Every row gives one point. The last column is the point's height on a tilted bowl or saddle (a function of degree 2), plus a little noise. Count its main directions that bend up, bend down and stay straight.

Points, 10 rows:
[[-23 -13  22]
 [ 23 -35 -28]
 [-46 -51  -8]
 [  3 -31   1]
 [ 36  41 -65]
 [ 41  10 -53]
 [ 18  46 -41]
 [  1  11   6]
 [ -6  56 -38]
 [-60 -35  -9]]
Directions: 0 up, 2 down, 0 straight

Points (17 x 4):
[[-18  11 -22  -7]
 [  2 -16  24  -3]
 [ 10 -14 -62  50]
 [  5 -54 -20  29]
 [ 38 -48  -5  -7]
 [-27 -40  95  95]
 [-19 -46  25  21]
 [ 18  25  -1  33]
 [ 22  19  -1  27]
 [ -3  31 -78  35]
 [ 67  28  10  28]
 [ -2 -15  38   3]
 [-21   2 -58 -16]
 [-34 -19 -55 -28]
 [ 36  18  16  15]
 [  1  15  -4  14]
 [-58   0 -11 -42]]
Directions: 2 up, 1 down, 0 straight

Points (17 x 4):
[[ 19  -1  49 -11]
 [ 54 -11  41 -11]
 [-16 -17  -8  20]
 [-55 -12 -13 -31]
 [ 55 -26  40  13]
 [-43 -35  27  -1]
 [ 52 -23 -35  77]
 [-54  38  43  12]
 [ 14 -58  14  69]
 [  6 -13  46   6]
 [  3 -42  59  23]
 [ -9  14  -7  32]
 [  6  10  41  -2]
 [ 51 -24  42   9]
 [-47  52  13  41]
 [ 11  63  -7  60]
 [-19 -15 -14  16]]
Directions: 1 up, 1 down, 1 straight

Points, 22 rows:
[[ -1 -22  26 -39 -21]
 [ 15  -8 -30  95 -13]
 [  2  -4 -18  -2  -4]
 [ 16  14   4  -4  -1]
 [ -3 -12  23 -45 -21]
 [-21  14  52 -10 -48]
 [ 14  31 -19  14   5]
 [ 14  13  -7  59  17]
 [-53 -32  63  -5 -74]
 [ 12 -11   5  35  -7]
 [-36  -8 -42  -2 -34]
 [  4  -6   6  55  -1]
 [  3  28  58 -26 -69]
 [-14  40  22  -8 -25]
 [-15 -22  24  13 -27]
 [-15 -19  -8  27 -15]
 [ -2  -2 -20 -43  -9]
 [-56 -17  36 -14 -38]
 [-19  53  -7  25  10]
 [  2  22  33 -79 -62]
 [-49 -40  39 -21 -54]
 [-27   3  24 -24 -28]]
Directions: 1 up, 2 down, 1 straight

Points:
[[-55 -12  36   1  10 -66  34]
 [ 43  54  18  15  86 -62  95]
 [ 32  25  17 -25 -39  30   7]
 [ 19   4  -2 -46 -52  20  15]
 [ -6 -13  15  21  23 -13   4]
 [  9  22  17 -17 -18  52   9]
 [ 28 -16  21  69 -30  31  35]
 [ 12 -31  -6  32 -22 -24  -7]
 [  3 -22 -35  35 -37 -27   4]
 [-10   1  26   7   1 -35   7]
 [  2  -8 -14 -45  -7  -1   0]
 [  2  20  49  13  37   1  25]
 [-22  -6   1  36  11   2   9]
 [ 17  28  40  15  26  13  17]
 [-28 -22  93 -12  44  27  75]
 [-40 -16  29  -1 -36 -19  16]
 [  1 -25  59  32  -1   5  23]
 [  1 -11  23 -14  42   7   7]
 [  9 -56   8 -12  24 -24   3]
 [  3  16  52  13  20   0  20]
 [-24 -44  22  14  43  -8  20]
 [ 72  64  -9  11  -4 -14  37]
 [ 13  53   0   9  64  15  36]
 [ 30   2  36 -12  51  12   8]
 [-31  11 -34  20  -7  75  46]
 [-40 -53  15   5 -20  27  26]
 [-16  27   0  34  36  18  28]
 [-59 -13 -16  14  34  40  27]
 [ 27 -12   9 -50 -76  20  35]
 [ 24  23 -24   9  19   5   9]
 [-74 -22 -26  16   5  -7   5]
 [-95 -33 -26   8  30  74  68]
 [ -2 -20  30  80 -16  26  46]
 [  0 -19 -35 -12  19  20   7]
 [-36 -31  15  14 -52 -72  20]
 [-40 -43   2  27  53  29  41]
 [-34  18  22 -12  26 -20  14]
 [-17  14 -15   4  15   2   2]
 [ 36  -4 -23  20  31  39  19]
 [ 40 -29   1  37 -27 -13  -5]
 [-18  24  -7 -10  -4 -21   3]
 [ 36  34   7  45 -14  37  35]
 [ -2  14  32  33  23 -12  21]
 [-18  11 -57   4   4   9  14]
 [ 23   4 -29  27  17 -11   9]
 [-36   1  -3  52  16  -4  20]
 [ 63  17 -17 -11 -69  41  37]
 [ -7  17  10  -6  21 -15   3]]
Directions: 4 up, 0 down, 2 straight

Points (49 x 7):
[[ 62  11   3 -13  35  58 -33]
 [-26  54  11 -49  14 -19 -13]
 [ 61 -17 -15 -33  -7  -5 -37]
 [ 14 -18  -8   9 -23 -49 -26]
 [-34  20  -6 -52   8 -25 -16]
 [ 26 -10  -4 -25 -42   2 -28]
 [ 30  -3 -28 -14   7  -8 -22]
 [ 30  -7  13  32  -4   1  -8]
 [  7  18  25 -42  23 -38 -15]
 [-50 -18  24  -4  25  29 -14]
 [  8  36  56 -38 -10 -29 -25]
 [ 20 -76  46 -50  45  43 -95]
 [-36  62  18 -41 -21 -60 -40]
 [ 22  78  46 -13 -48  82 -53]
 [ 61  15  50  33 -59  11 -24]
 [ -9  16 -34  40 -90  41 -34]
 [ 36 -21 -13 -15  -3  74 -35]
 [ 42   9  26  29  19  32  -7]
 [-14 -16 -30  18  72 -14 -35]
 [ 24 -27 -40  15   4  55 -31]
 [ -7   4  16  -5  21  56 -11]
 [ 52  17 -13  13  13 -68 -40]
 [-24  25   0 -75   8  41 -26]
 [-18 -11 -49  17  11  21 -25]
 [ 20 -25  32 -36  32 -22 -31]
 [-43  43 -28  17  15 -40 -26]
 [ 54 -33  56 -32   7   3 -49]
 [ 49 -40   3  27  17 -40 -36]
 [ 17  16   8  22  23  -4  -6]
 [-18  41   5  56  14   0  -7]
 [ 27  22  19  51  -3 -33 -11]
 [ -4  13  35  -4  10  36  -3]
 [-10 -37  47  -4  21   5 -23]
 [ -9  61 -22 -26  56 -25 -17]
 [ 10 -26 -41  16 -76  -3 -28]
 [-10 -33  14 -40 -70  25 -54]
 [-51 -22  47  -7  -7 -11 -22]
 [ 15 -33 -53 -31 -56 -21 -37]
 [ 71  12 -45 -64 -42 -42 -63]
 [ 20   0  -7  31 -50 -19 -19]
 [-45   7 -45  41  14  36 -29]
 [-68 -49  28  12  61  28 -44]
 [ 34  55 -50   2 -20  -9 -48]
 [-38 -15  -4 -27 -18 -67 -36]
 [  7  16  18 -13   9   3  -6]
 [ 36 -64 -78 -14  14  17 -58]
 [ 85  -9  50  35  48  -5 -31]
 [  9  15 -44 -29   6 -23 -24]
 [ -3  53 -40  21  -7  -5 -34]]
Directions: 0 up, 4 down, 2 straight

Points:
[[ 38 -14   7  45  17  -4   7 -18 -12]
 [ 64  18  -3  14  11  20 -24  -5 -52]
 [ 16   7  29 -24 -27  11 -19  -2 -47]
 [  0  57 -79 -11   3 -16   3  16 -13]
 [ 15   9 -29 -42   2  15 -25 -20 -31]
 [ 51  23 -13   3 -20   7 -40  -2 -44]
 [ 16  -7 -12   1  -6 -27  13  65   9]
 [ 13 -25 -42   4 -45   1 -24 -32 -33]
 [-21   6 -47   5  -7 -91  -1  15  66]
 [ 21 -18 -19  17 -11  -4 -45  26 -19]
 [  9  13  65  -8  20  -1 -19  21 -48]
 [-13  22 -11  16  47 -32 -23  -8  15]
 [-18  22  -4 -42 -45 -32   1  33 -72]
 [-21 -29  19 -44 -18 -22 -55 -13 -73]
 [-53  11  32 -43   6  35  48 -49 -28]
 [ 34 -13   8   6   5  -8   9  25  -5]
 [  1 -43  27  38  28  95   5  15   2]
 [ 16  22  -1 -11  -1   7   9  15 -14]
 [-19   6  -6 -14 -12 -18 -30  23 -31]
 [-12 -30 -40  -2 -45 -13  15 -20 -37]
 [  2  37 -24 -14  11 -11 -42 -93 -77]
 [-21  -7  23  22   7 -13  12  -3   3]
 [ 16   4  -9   4   3  26  28  48  -4]
 [ -5 -50 -42  -4 -58  26 -34  -5 -30]
 [  0   1 -40  24   0 -19  -3   4   8]
 [-20  18  16   6 -27  31 -23 -12 -39]
 [ 51 -59   7  29  -5  17  24  -6 -31]
 [-16 -27  11  10  -4  24  11 -13  -6]
 [ 36  46  -6 -12  53 -48   3 -16  -6]
 [-26  57 -46  16   1  36 -26  23 -45]
 [ 33  39 -20   3 -11 -56  20  -5   0]
 [ 30 -24 -24  -5 -14 -23  -2 -25 -24]
 [  8  22  15 -13  18  29 -10  -5  -9]
 [  6 -12  25   6  14 -34 -42  -1   5]
 [-14 -12 -72   2  61   7   3   0 -18]
 [-27 -30  35  40  -6  11  -4   5 -19]
 [-38 -20 -39  52 -18 -11   3  18 -19]
 [ -1   2  13  24 -40 -14 -25  64 -52]
 [  4 -32  11   7  13 -44  78 -48 -54]
 [-28 -70 -17  -3 -33 -20 -16   5 -15]
 [-53 -11  -8   3 -43  71  25  12 -28]
 [  9  26  -8  -3  25  34  -4   9   3]
 [ 29 -28 -17   8  29  39 -14 -39 -23]
 [ -6 -41  16   5 -21 -63   0 -22  32]
 [  4  51  37 -17 -21 -77 -17  25 -14]
 [ -6   1 -12 -34  -8 -35   4  20 -21]
 [ 56  17  27  -7 -15  26 -11  35 -69]
 [ 18  23  -2  -9  25 -31 -56  -5 -32]
 [-17  -5 -23  -7 -26   9   7  -4 -21]
 [ 13 -34  34   0 -31 -31 -33  25 -12]
 [-14 -18  15   4 -32  26  -8  23 -34]
 [ 29 -18  11  32  15  33 -21  70 -56]
 [ 20  18  17 -10 -29  75 -60  35 -65]
 [-25 -21  10 -18  -8 -19  -2  24 -16]
 [ -9   3 -20 -16  11  15   5 -31 -10]
 [ 22  34  30 -31  -3  -9  23  40 -56]
 [ -5  16 -16  -3  11 -10  21   0  -1]
 [ 21   4 -49  28  -6  17  11  11  -5]
 [-36  -6 -33   9   0  -1  -7 -25 -27]
 [ 15  24 -38  35  29   1  31  15   7]
 [ 15  15 -14 -64   7   4 -13  -7 -42]
 [-23   6 -56  35 -34 -24 -11  47 -17]
 [  3   3  47 -30   6  22 -21 -21 -34]
 [  6  -5   8  20  30 -10 -35  40 -11]]
Directions: 1 up, 4 down, 3 straight
